Each row of a before or after table is a point. The points were changed in one or more steps. Then noise was added and the rows were shuffled. The steps act on columns, c1 being the first. Write out the steps. A step turns or swaps two columns, mirrors them in a line or flattens them onto one, adds a multiple of one to another, or multiplies or shifts one. Angles are multiples of 10 degrees, from the lower column toward the higher: turns from -170 to 170, lines from 10 to 170 but not 90. Use the fewest steps. Two steps may share a column if one is a turn and the other turns, adds or multiplies; they go together, in the order done. Otherwise the lowest column goes first.

Before:
[[-0.2  3.0]
 [ 3.7 -2.4]
 [ 2.5 -1.1]
 [ 5.2  8.4]
 [ 2.3 -4.1]
 [ 4.5  3.9]
 [ 1.4 -1.7]
 [ 0.9 -2.9]
 [-7.6  7.4]]
After (9 x 2):
[[-2.3  3.7]
 [ 7.5 -8.2]
 [ 2.5  0.0]
 [-0.9  2.6]
 [-1.4  1.1]
 [-3.4  1.0]
 [-3.8  2.6]
 [ 3.9  4.6]
 [ 8.1  5.2]]
Steps: swap c1 and c2

Before:
[[ 2.8 -2.5  2.3]
 [-6.1  2.2 -4.6]
 [-0.4 -0.8  4.4]
 [-1.5 -1.9 -1.0]
 [-2.9  2.1  1.5]
 [ 2.6  6.0  0.9]
 [ 2.4  3.0  2.7]
 [ 3.4 -2.9  2.9]
 [-5.9 -2.1  3.3]
 [-2.0  0.1  1.2]
 [-0.4  1.1 -2.2]]
After:
[[  6.4  -1.3 -14.0]
 [  3.1  -1.4   4.6]
 [ -3.2   2.0   6.7]
 [  0.5   1.1  13.1]
 [ -1.8  -6.4   2.6]
 [  5.7   3.2   9.9]
 [ -1.8  -3.1   8.1]
 [  1.1   2.4  -3.1]
 [ -3.9   2.4   8.8]
 [  0.6  -1.0  -6.8]
 [  2.0   0.3   3.7]]
Steps: turn c1 and c2 by -170 degrees; multiply c3 by 3

Before, 11 rows:
[[  5.8   2.6  -6.0   3.9]
 [  7.6   2.1  -0.7  -3.6]
 [  5.6 -10.1   3.8   6.3]
 [  7.8  -2.1   2.3  -4.3]
 [ -2.5   1.6  -0.2   2.8]
 [  6.4  -4.8   2.6  -6.0]
 [ -0.9   0.3  -3.9  -2.9]
 [  7.7   0.9  -9.0   5.0]
 [  0.6   0.5   1.0  -2.5]
 [ -0.3   0.5  -1.0   4.8]
 [ -3.7  -3.0  -6.0   2.2]]
After (11 x 4):
[[  2.4   0.6   1.0   5.2]
 [  0.9   0.1   1.4  -2.1]
 [ -5.6  -2.5  -2.3   2.5]
 [  2.4   2.1   1.8   3.6]
 [  0.1   0.2  -0.7   5.4]
 [ -1.5   0.8  -1.3  -3.6]
 [  5.9   2.5   2.6  -2.8]
 [  5.2 -10.1   2.4   5.7]
 [  5.9  -5.2   3.8  -5.9]
 [  7.3  -2.6   4.0  -4.2]
 [ -1.4   0.7  -0.6   3.1]]
Steps: flatten c1 and c3 onto the line at 30 degrees

Before, 9 rows:
[[ 0.2 -2.0 -2.8  6.1  2.8  0.8 -2.9  6.3]
 [-7.2 -0.7  0.2  5.0 -1.5 -0.4 -2.6  1.5]
 [ 0.3  0.0  5.3 -1.6 -1.8  6.4  6.3 -7.9]
 [-0.1  2.8 -4.4  2.9 -4.0 -2.8 -4.9  7.8]
 [-0.6  4.3  1.6 -3.6  9.9  1.3 -1.5 -3.4]
 [-4.8 -0.1 -3.9 -4.9 -1.0  1.9  6.7 -3.4]
 [-3.2  1.3  2.7 -8.8  5.9 -4.2  6.6 -0.1]
 [ 1.5 -3.5 -4.6 -1.3 -3.2 -5.1 -1.8 -0.1]
 [ 3.0  1.1 -6.6  4.3 -4.4 -7.2  2.6 -0.3]]
After:
[[-7.2 -1.0 -2.4  5.5 -2.1 -1.1 -1.2  1.4]
 [ 3.0  0.6  0.2  4.7 -4.4  3.0  7.5 -0.3]
 [ 1.2 -3.3 -3.8 -0.9 -3.5  1.9  4.2  0.3]
 [ 0.5  0.3  7.7 -1.3 -2.0 -1.4 -3.2 -7.7]
 [-0.4  3.0 -6.5  2.7 -4.5  4.0  2.5  7.5]
 [-0.4  4.0 -1.4 -3.5 10.0 -1.0 -1.7 -3.5]
 [-3.9  1.1  7.4 -8.6  6.0 -8.0 -0.1  0.2]
 [ 0.0 -2.1 -3.8  6.1  2.5  5.1  1.4  6.4]
 [-5.2 -0.5  5.6 -4.9 -0.9  7.5  5.9 -3.4]]
Steps: add -1.5 times c3 to c6; turn c3 and c7 by -70 degrees

Before (14 x 9):
[[ -0.6   0.7   5.2  -2.5   3.9   0.5   7.3   0.5  -7.6]
 [  5.5 -12.8   0.0   0.0  -3.8   2.6  -6.7   2.9  -3.1]
 [ -3.2  -1.2   2.9  -2.8  -7.5   1.5   7.6  -0.5   5.9]
 [  2.4  -0.7  -4.4  -3.8  -5.8  -6.6   4.0   1.1   3.3]
 [  3.4  -6.9   1.1  -3.3   4.8   2.7  -0.3   3.0   2.7]
 [ -1.2   4.1  -2.6  -2.8  -6.8   4.0   9.2   0.4   1.8]
 [  1.1  -2.9   6.3  -4.6   1.6  11.7   1.1   3.8  -3.2]
 [ -2.1  -3.1  -3.6  -7.8  -6.5  -1.0   1.5  -2.5   4.3]
 [  0.2  -3.4  -4.8   2.1  -2.1  -3.7  -4.2   2.6   0.0]
 [  0.2   1.1   1.4   2.3   2.3   6.9   1.6  -0.1  -5.2]
 [  2.6   4.7   3.9  -0.8   5.2  -0.7   6.2  -6.8  -3.0]
 [  2.7  -1.5   5.8   1.6   1.1   4.8  -8.4   4.9   2.1]
 [  5.1   4.8   4.8  -2.9   2.4   3.5   7.5  -1.7  -5.4]
 [  3.7  -5.6   0.2   4.1   0.5   2.8  -3.5   2.4   2.3]]
After:
[[  1.6   0.8   1.4   5.6   0.4  -1.7   0.3  -1.3   7.0]
 [  8.0  -1.2   2.8  -6.7  -8.9  -0.8  -1.9   4.2   1.0]
 [ -0.8  -7.2   1.0  -3.9   4.4   0.4   3.3  -1.3   2.9]
 [ -4.2  -5.5   0.3  -0.2   2.1  -5.2   3.4   1.8   1.0]
 [  0.9  -3.4   6.4   0.1  -2.9   1.0   1.3   1.7  13.0]
 [ -4.2  -3.7  -4.8   0.9   4.6  -0.5  -0.5   2.9  -4.2]
 [  1.7  -2.9  -3.8  -7.7  -2.7   4.8  -1.6   2.3   1.0]
 [  3.8  -0.4  -4.4  -5.0   1.0   3.9   2.8   4.5  -5.7]
 [ -9.0  -1.5   6.4  -1.3  -2.3  -4.0   1.4   3.2   3.2]
 [  7.3   0.7   5.2   5.3  -1.7   4.9   0.9  -1.8   2.6]
 [  6.5   4.7   5.0   3.5  -4.0   4.0   6.1  -3.1   5.6]
 [ -7.8 -12.9   0.1   2.5  -0.6   1.4   4.6   4.8   2.8]
 [  9.6   4.2  -3.3  -2.7  -2.2   0.2   0.2   4.3   4.2]
 [  5.5   4.9   3.8   2.1  -4.4   2.5   3.8  -8.3  -0.4]]
Steps: mirror c1 and c7 in the line at 50 degrees; turn c5 and c8 by -40 degrees; add -1 times c3 to c5; turn c4 and c9 by 60 degrees; turn c6 and c9 by 110 degrees

Before, 9 rows:
[[ 5.0 -7.6  6.5  0.9 -6.8  0.1 -0.3  2.6 -2.2  4.8 -6.4  0.6]
 [ 2.0 -2.2  4.8  0.6  3.8  6.7  0.7  5.6  0.6  8.2 -6.1 -2.7]
 [ 5.0 -2.5 -4.4 -1.8 -7.1  4.7 -2.7 -4.9  1.3  6.4  2.8 -3.9]
 [ 3.2  1.5 -1.5  5.7 -0.5 -0.1 -2.8 -5.4  1.7 -3.1 -8.1 -1.0]
 [-3.9  2.8 -2.9  6.0 -0.6  5.8 -3.9  2.7  5.1  3.4 -5.7  3.2]
 [ 4.7 -4.6 -3.7  0.5  0.1  4.3 -3.4  5.6 -1.8 -1.1 -5.7 -3.1]
 [ 0.4 -0.9  1.8 -0.2 -7.2  1.2  2.6 -1.2  2.5  3.0 -8.4  2.9]
 [-4.8 -3.0  1.8 -0.5 -1.3  3.4 -0.8  0.7  4.3 -0.8  0.3 -3.7]
 [-1.1 -7.6  3.4  6.2  3.9  7.0  3.1  2.6  1.3  4.6 -2.7 -3.1]]
After, 9 rows:
[[ 2.3  0.3  4.5 -0.6  7.1  3.2  3.3 -1.2  4.0  2.4 -7.0  1.7]
 [-6.3 -1.8  1.8 -0.1  6.3  7.5 -0.8 -2.4 -2.6 -0.7  1.0 -0.1]
 [ 3.8 -5.0  7.9  1.1 -0.1  9.7  0.4 -6.1  7.6  5.0 -4.1 -2.9]
 [ 2.0  5.4  1.2  5.8  2.6  0.6 -3.6 -0.1 -1.3 -2.4 -8.2 -2.7]
 [-0.2 -5.9  6.6  1.0 -1.3  6.7  2.1  0.1 -3.9  7.4 -4.0 -3.5]
 [-2.8 -4.5  4.0  6.2  0.0 16.3  3.7 -6.7 -4.3  4.0 -1.6 -2.0]
 [ 1.9  3.7 -5.2 -1.9  5.3 10.6 -1.8 -4.5  5.1  7.0  1.5 -6.4]
 [ 1.4 -6.7 -0.9  0.8 -2.5  7.7 -4.2 -3.0  1.1 -0.2 -6.9 -5.7]
 [-0.6 -1.7 -1.0  5.7  7.6  0.6 -3.4  3.6 -3.3  4.1 -6.9  5.1]]
Steps: turn c1 and c12 by -40 degrees; turn c2 and c8 by 70 degrees; add -1.5 times c8 to c6; turn c3 and c11 by 20 degrees; multiply c9 by 1.6; turn c5 and c9 by -120 degrees; turn c7 and c10 by -10 degrees

Before:
[[ 3.5 -0.5  0.8  5.6 -6.2  7.9  5.7 -8.1  5.1  1.6 -0.2 -9.0 -3.6  0.5]
 [-0.8  3.9  4.1 -3.2  5.2 -0.4 -1.2 -7.9  4.4  1.4 -5.5 -6.5 -2.8  4.9]
 [-2.6 -6.9 -1.3 -5.0  1.3 -0.8  3.0  2.5  3.9 -7.1  2.2 -3.8  0.0  8.6]
 [-3.2  3.9 -0.3 -1.4 -3.6 -0.6  4.3 -3.9 -4.8 -4.7 -2.7  2.2  5.4  6.1]
 [-1.3 -1.8 -3.5 -5.1 -3.8 -0.6 -2.9 -1.8 -3.6  1.2  2.3 -7.4  8.1 -2.1]
 [-0.1  5.8 -1.7 -4.3 -5.3 -0.4 -1.1  0.2  4.3 -8.1 -6.6 -9.5  8.4  2.7]
 [-0.7  2.0 -1.8 -5.2  0.0  0.4 -2.0  4.7 -2.7 -0.8 -4.5  0.4 -4.1 -3.9]
 [ 2.6  2.5  4.8 -3.0  3.3  1.1  3.1 -0.8  6.7 -7.6  2.2 -3.9 -4.2  3.2]
 [ 2.5 -5.1  6.3  0.4  3.2  9.9  6.7 -6.3 -4.1  1.7 -0.4 -1.5  2.5  4.8]
 [ 1.8  5.5  4.7 -5.9  4.8  4.4  4.7  3.1  6.9  4.3 -4.5 -0.6  6.0  0.7]
 [-5.4  1.8 -4.8 -6.2 -6.7  6.4 -0.6  0.2 -2.2 -3.5 -1.9  1.5  3.8 -4.1]
 [ 0.7 -2.5 -3.4 -2.5 -2.2 11.9 -0.2  1.5 -3.1  2.8  3.1  2.4  7.3  7.8]]
After (12 x 14):
[[ 0.2 -3.0 -3.4 -1.8  1.6 -0.8 -5.8  1.6 -3.1  2.9  3.0  2.4  7.3 14.2]
 [ 0.7 -3.1 -1.6 -3.2 -7.2 -2.6 -2.9  0.3  4.1 -8.2 -6.6 -9.6  8.4  1.0]
 [-1.9 -1.3 -1.2 -3.5  6.9 -8.0 -2.9  2.6  4.2 -7.1  2.0 -3.8 -0.2  3.6]
 [ 1.8  1.3  6.3  0.3  6.0  0.7  3.5 -6.3 -4.7  1.8 -0.4 -1.4  2.5 11.0]
 [ 3.6  3.8  4.8 -2.1 -1.1 -2.3  0.8 -0.7  6.2 -7.6  2.2 -3.8 -4.1  2.5]
 [-3.9 -2.2 -0.3 -1.1 -4.8 -5.6  0.1 -4.0 -4.0 -4.7 -2.7  2.3  5.4  2.5]
 [-1.9 -4.2 -3.6 -3.8  0.6  1.6 -1.4 -2.0 -3.4  1.2  2.4 -7.4  8.1 -1.5]
 [-5.8 -5.6 -4.9 -4.3 -3.9  6.8  2.3  0.1 -1.3 -3.6 -1.8  1.6  3.8  3.6]
 [ 0.0  6.1  4.0 -2.2 -1.9 -4.5 -4.7 -7.9  4.5  1.5 -5.4 -6.4 -2.8  2.0]
 [-1.1  0.6 -1.9 -3.5 -1.7  3.6  0.7  4.7 -2.6 -0.6 -4.5  0.4 -4.2 -1.6]
 [ 4.4 -6.0  0.6  3.9 -1.6  3.5  5.4 -8.1  4.4  1.5 -0.3 -9.0 -3.7  7.1]
 [ 2.9  6.5  4.5 -4.1 -3.5  1.6  4.3  3.1  6.5  4.3 -4.5 -0.6  5.9  4.2]]
Steps: turn c1 and c9 by -10 degrees; turn c2 and c5 by -70 degrees; multiply c4 by 0.7; add -0.7 times c14 to c7; turn c6 and c14 by 60 degrees

Before, 14 rows:
[[  5.6  -1.2  -6.2  -2.7  -4.0   3.2  -4.8   3.1  -1.5   4.2  -3.8   0.1
   -0.5  -5.5   0.7 -13.6  -4.9   1.7]
 [ -1.7  -4.8  -5.2   2.6   1.9  -5.1  -3.9   3.0   0.0  -7.9  -2.6  -1.9
   -4.1   4.4 -14.0  -1.5  -1.2  -1.6]
 [  8.8   2.4   6.8  -0.8  -4.2 -10.9  -1.0  -9.3   1.5   4.9  -1.0  -2.2
    2.7  -5.5  -0.8   1.8  -5.2  -1.9]
 [ -0.6  -3.1   2.9   1.7   2.7   0.5  -4.8 -12.9   0.7   4.2  -2.1  14.2
    3.1  -3.6  -4.3   1.2   3.9   0.9]
 [ -1.0   1.2  -3.5  -0.4  -3.3  -3.9   3.5   2.0   0.9   2.4  -3.3   5.6
    0.4  -0.9  -6.1   0.6  -1.9  -2.5]
 [ -0.3  -3.8  -3.8  -1.0  -2.7  -1.6  -0.4   2.1   1.4   5.8  -2.1  -3.0
    3.8   7.6  -1.3   2.3  -5.2   4.8]
 [ -2.8   0.5  -3.2   1.4  -0.2  -3.6  -2.4   2.4   1.5   5.3  -1.4  -1.9
   -3.6  -4.1  -4.0   2.3   0.7   5.8]
 [ -0.2  -4.1  -4.9   1.5   0.3  -3.2  -3.4  -0.9  -1.9   5.2  14.8   6.4
   -6.4  -5.4  -3.0   2.7  -5.0  -2.8]
 [  0.8  -3.7  -5.1  -3.5  -0.9  -1.2   5.1   2.5 -15.7   2.8  -3.3   0.4
   -0.6  -3.0  -0.6   0.6  -2.8  -0.1]
 [ -2.5  -1.7   2.5  -0.7  12.6   0.6  -5.0  -1.4  -1.5   2.2   3.6   0.0
    8.7   2.8  -0.3   2.5  -1.4   2.7]
 [  1.0  -4.2  -5.7   3.8  -0.5   3.3  -3.2   3.4   1.6  -1.4  -3.2   5.5
   -6.6  -5.1  -0.8   3.3   2.9  -3.1]
 [ -1.8   5.7  -1.3  -2.9  -2.1   1.5  -0.6   0.8  -4.3   1.2  -3.5   1.7
    3.2   3.5  -2.6  -1.6   4.8   5.4]
 [ -4.4  -1.5  -5.5   1.7  -0.7   1.1  -0.1   1.0   1.6  -2.5  -0.9  -2.5
    1.1  -1.3  -0.2   4.2  -4.5   1.7]
 [  1.6  12.6  -1.1  -2.2   2.3   2.5   0.1  -4.9   1.0   4.6  -2.9  -1.5
   -3.3  -2.7  -1.9   3.8  -1.5  -1.2]]
After (14 x 18):
[[  3.4  -4.7  -4.9   4.1  -0.7  -4.9  -6.0  -1.7   2.4  -5.6  -2.2  -1.8
   -4.3   4.0 -13.7  -1.6  -0.7  -1.6]
 [ -3.8  -2.9   3.1 -10.0  -2.3   0.7  -2.8 -19.5  -0.9   5.6  -2.2  14.2
    3.3   0.3  -4.2   1.4   3.8   0.8]
 [ -2.4   0.7  -3.4   2.8  -3.5  -3.2  -0.1  -0.2  -0.2   5.9  -1.5  -1.9
   -4.0  -2.3  -3.9   2.4   0.2   5.9]
 [ -2.9  -1.7   2.5  -1.7  -3.5   0.6  -4.4  -0.1  -2.3   3.4   3.5  -0.2
    8.8  12.6  -0.1   2.1  -1.7   2.7]
 [ -4.5  -4.5  -4.8   0.0  -1.5  -3.3  -1.9  -4.3  -3.7   5.4  14.8   6.4
   -6.2  -2.9  -3.0   2.6  -5.4  -2.8]
 [  4.5   5.9  -1.1  -0.8  -0.1   1.1  -0.5   7.6  -4.7  -0.4  -3.3   1.7
    3.4  -0.3  -2.6  -1.8   4.5   5.4]
 [  1.2   1.2  -4.0   1.0  -0.3  -3.9   4.2   3.5   0.0   1.1  -2.9   5.6
    0.3  -3.3  -6.0   0.7  -1.9  -2.6]
 [ -4.4  -4.2  -5.6   5.0  -0.6   3.5  -3.3  -3.9   1.9   0.4  -3.2   5.6
   -6.7  -2.8  -1.2   3.4   2.7  -3.2]
 [  0.6  -1.4  -5.5   1.6  -4.3   1.0  -0.5  -2.4   2.3  -1.7  -0.7  -2.8
    1.2  -1.4   0.0   4.3  -4.5   2.0]
 [ -3.3  12.8  -1.2  -5.0   0.5   2.5   1.5  -1.6  -0.5   4.2  -3.1  -1.7
   -3.3   0.5  -1.6   4.0  -1.7  -1.5]
 [ -5.8   2.0   6.8  -8.5   7.4 -11.1   0.9  -9.9  -0.1   5.3  -1.0  -2.2
    2.6  -6.4  -0.8   1.6  -5.1  -2.4]
 [  7.2  -4.1  -3.6   1.5   2.7  -1.5   1.8   4.7  -0.6   5.9  -1.7  -2.8
    3.8   1.2  -1.8   2.2  -5.4   4.9]
 [ -2.2  -4.0  -5.1   0.3   0.1  -1.2   3.7  10.5 -15.8  -4.3  -3.0   0.5
   -0.5  -2.3  -0.6   0.5  -2.8  -0.1]
 [ -4.6  -1.1  -6.4   1.2   4.5   3.1  -3.4   9.6  -2.9   5.4  -4.1   0.2
   -0.4  -6.3   0.9 -13.8  -5.1   1.6]]
Steps: turn c5 and c14 by 60 degrees; turn c1 and c5 by 110 degrees; turn c4 and c8 by -60 degrees; multiply c8 by 2.5; turn c9 and c10 by 20 degrees; turn c7 and c10 by -20 degrees
